Rows are points. Examples show where two turns around zero, p and q, send a point. Write where each new point lands after one turn and then the other. Backwards means that the second turn is done in reverse. Each puzzle has new turns, and all numbers are rounded.
In the rows, 128 means zero.

Turn p:
[113 162] -> [ 97 148]
[80 97] -> [105  76]
[163 102] -> [172 126]
[119  97] -> [138  97]
[165 182] -> [129 193]
Turn q:
[ 82 151] -> [ 78 115]
[176 153] -> [147 179]
[111  71] -> [153  74]
[144 138] -> [133 146]
Where do these land?
p, then q backwards: [124 179] -> [131 179]
p, then q: [164  88] -> [176 152]
q, then p: [ 98 114] -> [134  95]
q, then p: [162  93] -> [171 152]
p, then q: [ 92 167] -> [ 81 103]

Turn p:
[129 159 115 171] -> [132 158 125 173]
[128 148 155  95] -> [135 145 151  92]
[107 132 100 157] -> [103 137 112 162]
[135  53 158 170] -> [134  47 151 163]
[166 140 108  31] -> [155 144  87  35]
[109 115 144 102] -> [110 116 143 100]
[122 149 114 169] -> [124 149 125 171]
Turn q:
[ 61 134 176  84] -> [ 57 164 170 101]
[158 120 122 174] -> [156 106 117 169]
[98 95 81 97] -> [ 97 107  86  83]
[156 169 135 155] -> [168 155 133 158]
[167 121 127 129] -> [161 108 136 128]
Where do these land?
q, then p: [170 147 153  88] -> [174 128 156  90]
p, then q backwards: [136  75  80 130] -> [121  83  79 154]
q, then p: [136 158 154  82] -> [150 154 160  88]
p, then q: [138 124  85 107] -> [135 130  88 101]
p, then q: [102 133 124 200] -> [111 134 116 202]
q, then p backwards: [ 86 132 171 161] -> [ 77 144 128 171]

Turn p:
[140 139 119 111 145  70] -> [147 162 117 116 159  88]
[ 77 134  85  95 100 145] -> [ 95 113  77  81 106 138]
[138 103 114  79 102 118] -> [125 155 137  75 108 124]
[191 125 122 186 113 111] -> [200 136 143 169 103 120]
[154 106 119 119 187 131] -> [156 117 158 109 178 139]
[ 94 173 154 111 100 224] -> [ 57 120 108 151 101 214]
[104 119 142 154 177  55] -> [134 114 132 145 180  51]
[125 126 168 170 101 170] -> [110 106 151 178  89 151]
Turn q:
[ 96 127  70  60 188 175] -> [ 94 162 144 115 194 215]
[142 110 164 144 117 125] -> [136 114 145 138  92 112]
[149 192 116  81 140  76] -> [122 158 142 113 200  71]
[135  85 171 156 118 172] -> [142 119 147 142  57 154]
[ 97 129 120 141 153 151] -> [104 142 109 144 123 158]
[150 145 104  98  59 145] -> [177 137 121  59 133 123]
[ 68 153 123 144 170 123] -> [ 66 149  92 152 139 137]
[136  76 144 140  83 110] -> [145  69 136 110  92 118]
[179 136 140 187 124  76] -> [167 102 115 178 123  64]
Where do these land?
p, then q: [105 126 144 146  87  79] -> [122  94  93 113 141  79]
p, then q backwards: [113 123  91  89 182  96] -> [126 159  79  86  99  94]
p, then q: [139 160 141 142 106 162] -> [149 145  92 126  99 145]
q, then p: [191 139 176 109  62 180] -> [129 237 149 142  95 143]
q, then p: [ 86  93 155 133 140 118] -> [ 92  93 128 118  95 111]
p, then q: [199 120 164 163  93 153] -> [177 157 122 131  58  92]
q, then p: [ 96  90 102 149  88 112] -> [140 105 140  64 104 130]
q, then p: [107 157  92 115 199 111] -> [121  73 102 156 187 134]
q, then p: [115 145  88 106 196 142] -> [116  83 112 162 178 164]
